Each row of a before or after table is a point. The points were changed in one or more steps. Then noise was added and the rows were shuffled. The steps act on columns, c1 being the first. What was done? A step turns or swaps two columns, mirrors them in a line or flattens them onto one, adds a multiple of one to another, or multiplies or shifts one. Angles are multiples of 10 degrees, from the lower column toward the higher: turns from -170 to 170, lines from 10 to 170 but not 90. Use the fewest steps. Two steps may share a column if one is a turn and the other turns, adds or multiplies; they go together, in the order done. Otherwise the lowest column goes first.

Before (10 x 3):
[[ 15  -4  10]
 [ 21   2  31]
 [-47  22 -19]
 [ 11   2 -25]
 [-17  -7   2]
 [ -5  -5   9]
 [  2 -10  -5]
 [ 23  -6   3]
 [ 22  -7 -27]
 [ 22  95 -15]]
After (10 x 3):
[[ -2  -9   9]
 [ -4  24  30]
 [ -7  -5 -16]
 [ 13  -4   6]
 [ 16   0 -36]
 [-35  -4   2]
 [-28  -2   1]
 [ 14 -10  18]
 [  2  -5 -16]
 [-70  94 -93]]
Steps: add 1 times c2 to c1; turn c1 and c3 by -120 degrees

Before (9 x 8):
[[ 59  11 -37 -33 -34  40  -4  58]
 [ -5  11 -48 -41  23  56 -64  67]
 [  3 -28  67  -4 -11  -6  36   2]
 [  7 -17  30 -33 -32 -18 -58  13]
 [-17  -3  17  19 -75  12  50 -11]
 [ 57  70 -43 -33   6  72 -58  31]
 [  4 -52  -2  -6 -22  -6  24 -36]
 [  8 -19  13  48 -28 -35  29   3]
 [-12   5   2 -39 -10 -37  14   5]]
After (9 x 8):
[[ -2  -6  26  -3 -32   8  56  22]
 [-33  56 -30  -4 -43 -28   9  18]
 [-45   7 -19 -48 -45  10 -15 -68]
 [ 40 -24 -15 -13 -36 -33  23  10]
 [ 21 -47  -2  13 -84  14  10  22]
 [-38  56 -25   8  14  26 -23 -82]
 [-50  47   2 -44  -1  52 -79 -52]
 [-37  -7  -7  22 -16 -43  -3   0]
 [ -7 -29 -46   1 -18  -6  38  44]]
Steps: turn c1 and c4 by -100 degrees; mirror c2 and c7 in the line at 130 degrees; add -0.5 times c8 to c6; turn c3 and c8 by 130 degrees; shift c5 by -10

Before (10 x 14):
[[-16  -3   2 -13  19  12 -14 -29  11   8 -23   4   3 -19]
 [ 31   1  13  26  -5  13  11  -6 -20 -35   4  26   6  46]
 [ -3 -26  -6   4  12  14  29 -12 -25   9  14 -12 -11  22]
 [  8 -15  -8  16  36  -7  -3   0 -31   6  22   8 -13   1]
 [-10 -13 -16  -7  17  37 -12  -6 -22  -4   8   3  14  -4]
 [-39 -12  -2  -7   2  -8 -37   9  25 -23 -35  28 -12  -4]
 [ -4  -6 -20 -18  15  16  -1   2   7  14  -6  28  12   2]
 [-16  -9 -10  13   0  -2  -1 -10 -40  26   7   8  -5  -7]
 [ 10  30  35   9 -23 -23 -25  42   5 -42   6  19 -30  24]
 [ -8 -10  27 -27 -20 -29 -31  16   9 -39 -22  34 -23 -14]]
After (10 x 14):
[[  0 -26  -6  -9  12  15 -29 -13 -26  -8  14 -13  51 -13]
 [  2 -13 -16   9  17  38  11  -6 -22   0   7   3 -35  -4]
 [  1  30  35 -15 -23 -25  47  42   5 -10   5  19  95  -6]
 [ -4  -3   1  19  19  17   6 -29  11   6 -23   4 -30  16]
 [ -7  -9 -11   0   1   4 -16 -10 -40  24   7   7   3   9]
 [-16 -12  -2   9   2   6  43   9  25   2 -35  28  22  10]
 [  3 -16  -8 -12  36 -10  -2   1 -31  14  22   8  29   7]
 [ -7  -9  27  18 -19 -24  49  16   9 -22 -22  34  33  24]
 [ 14   1  13 -40  -5   2  14  -6 -20 -16   4  25  44 -43]
 [  0  -6 -20  21  15  17  -8   2   8   1  -6  29 -24  -8]]
Steps: turn c1 and c6 by -20 degrees; multiply c1 by 0.4; turn c7 and c10 by 140 degrees; turn c4 and c10 by 150 degrees; turn c13 and c14 by -150 degrees; multiply c13 by 2.5
